Rows are points. The points of each table are mixes of a few directions, plus a little noise. How many directions does each table use, and how many do they share? Where both have some left over, give the other angles between the two spaces (their principal angles), to ten degrees, smallest first.
(in the rows, 128 means zero)

First (7 x 2):
[[ 92 115]
 [108 121]
 [168 142]
 [170 143]
 [ 96 117]
 [174 144]
 [ 89 114]]
Second (5 x 2):
[[118 134]
 [125 130]
 [ 96 146]
 [194  90]
 [107 141]]
Directions: first 1, second 1, shared 0; angles 50

First (9 x 6):
[[146 153 164 175 166  93]
 [137 127 145 114 137 162]
 [131 126 118  94 112 169]
 [136 132 119  92 112 176]
 [137 152 134 163 141  89]
 [105 109 101 131 109  97]
 [120  88 160 115 148 158]
 [146 166 115 123 117 138]
 [ 94  98  97 146 111  69]]
Second (9 x 6):
[[204 249 171 179 171 123]
 [124 124 126 131 127 121]
 [109 114 119 155 129  78]
 [114 105 120 116 119 133]
 [126 122 127 118 124 139]
 [128 125 128 120 126 139]
 [115 105 120 115 119 135]
 [118 108 123 111 120 142]
 [114 101 120 107 117 143]]
Directions: first 3, second 2, shared 2

First (9 x 11):
[[122 132 136 119 132 130 123 119 121 133 123]
 [151 132 119 147  93 109 117 126 106 137  94]
 [150 150 109 168  69 120 149 125 134 150 155]
 [143 121 118 133 114 110 121 147 119 116 107]
 [163  82 143 167 173 111 127 121 129  94 129]
 [ 95 148 155  74 139 135 119 123 112 130 135]
 [153 114 112 145 112 103 144 169 140  94 153]
 [ 86 170 168  47 116 122 129 141 106 118 173]
 [ 90 101  93 150 205 213 123  82 187 179  83]]
Second (11 x 11):
[[151 136 126 104 118 131 135 148 128 122 110]
 [139 126 104 128 121 138 124 124 146 125 116]
 [148 122 121 138  99 148 128  92 189 142 109]
 [ 84 128 173 141  97 114 155  83 172 170 124]
 [122 137 214 127 141 105 133 133  81 134 164]
 [106 135 119 102 142 111 143 180  91 122 116]
 [153 123 150 137 140 139 115 136 120 121 140]
 [243 143  81 107 104 160  89  84 133  83 130]
 [108 134 129  95 146 113 148 203  90 123 109]
 [ 91 100 125 174 166 139 117 147 137 136 141]
 [ 62 125  65 157 135 109 123  77 123 131 147]]
Directions: first 5, second 5, shared 1; angles 30, 50, 70, 90

First (8 x 18):
[[116 106 146 108 175 133 144 103 156 145 111  84  73 185 121 168 106 197]
 [148 185 129 177 112  76 108 150 113 183 174 158 158  81 188 131  72 150]
 [150 167 119 170  91  94  98 153  97 168 170 173 183  71 172 103 106 103]
 [126 133 129 124 135 127 137 127 137 119 124 120 117 133 124 137 124 138]
 [112  63 130  90 132 174 125 108 127 109  94 113 118 169  86 111 186  96]
 [120 103 137 114 149 139 131 113 138 137 116 107 104 161 118 141 131 150]
 [132 134 117 133 103 132 121 139 114 109 130 148 154 103 123 104 147  87]
 [119 134 117 108 126 148 156 132 143  53 102 118 114 125  90 128 154 104]]
Second (11 x 18):
[[159 105 135 124 148 120  95 139 125 122 140 130 126 141 104 101 126 114]
 [140  75 134 118 135 119  98 103 118 171 150 112 114 160 115 117 141 128]
 [ 63 225 133 128  41 160 186  64 146 113 104  98 174  90 150  74 156 144]
 [140  81 117 128 160 129 107 162 115 137 139 146 114 136 128 168 130 118]
 [140 127 131 145 163 129 154 190 119 108  53 191 128 126 151 186  82 112]
 [136 125 144 135 160 102 146 126 137 158 103 128  96 157 146 170  76 170]
 [119 110 127 116 147 129  91 102 144 166 205  72 102 147 124 127 142 185]
 [119 107 135 126 121 145 128 122 116 149  98 143 142 140 136 123 137 116]
 [131 164 152 124 107 121 131  86 143 130 120 103 139 137 116  65 119 143]
 [144 134 102 133 114  93 145 137 125  95 157 129 109 102 114 155 132 100]
 [117 152 100 131 111 161 126 177 120  59 137 157 164  73 122 122 167  79]]
Directions: first 3, second 6, shared 2; angles 90

First (8 x 24):
[[157 104 137 140  86 117 157 113 119 117 148 118 110 139 161 135 149 117
  102 113 117 166 149 176]
 [121 148 113 100 175 110 110 120 127 123 103 101 123 105 130 113 127 136
  152 110 104 126 106 103]
 [115 120 149 152  98 161 112 135 159 137 132 146 146 127  93 158 152 178
  106 167 181  82 162 131]
 [143 160 107  94 152 139 126 126 116 132 123 116 115 109 120 120 116 106
  161 121 140 115 112 107]
 [136 109 135 189 103 141 145 151 124 119 138 164 153 151 161 118 119 107
   84 117 117 153 131 151]
 [103 131 129 118 127  99 115 135 138 123 125 137 150 125 114 121 126 115
  154 138 139 115 120 106]
 [129 161 105 106 176 125 112 132 121 123 105 112 129 103 130 108 116 116
  155 109 118 118 100  97]
 [121  91 150 127 107 132 148 113 120 148 150 132  96 165 113 151 119 148
  111 148 108 148 143 154]]
Second (10 x 24):
[[132 130 127 134 127 136 128 131 129 128 128 130 130 126 130 129 129 129
  123 128 133 125 130 129]
 [115 121 130 110 133 102 128 120 125 129 129 120 120 133 123 126 125 125
  144 129 113 137 122 124]
 [126 127 129 124 129 123 128 127 128 128 128 127 127 129 127 128 127 128
  131 128 125 130 127 127]
 [187 162 117 212 108 249 128 167 140 124 124 163 163 104 150 137 144 141
   55 123 199  85 156 147]
 [177 156 119 198 111 229 128 161 138 124 125 157 157 108 147 135 142 139
   67 123 187  92 151 144]
 [116 121 130 110 132 102 128 120 125 129 129 121 121 133 123 126 125 126
  144 129 113 137 122 124]
 [101 112 133  89 137  72 128 110 123 130 130 112 112 139 118 124 120 122
  162 130  95 148 115 119]
 [110 118 131 103 134  92 128 116 125 129 129 117 118 135 122 125 123 124
  150 130 107 141 120 122]
 [108 116 132  99 135  86 128 115 124 130 129 116 116 136 120 125 122 123
  153 130 104 143 118 121]
 [108 117 132 100 135  88 128 115 124 129 129 116 116 136 121 125 123 124
  152 130 104 142 119 122]]
Directions: first 6, second 1, shared 1
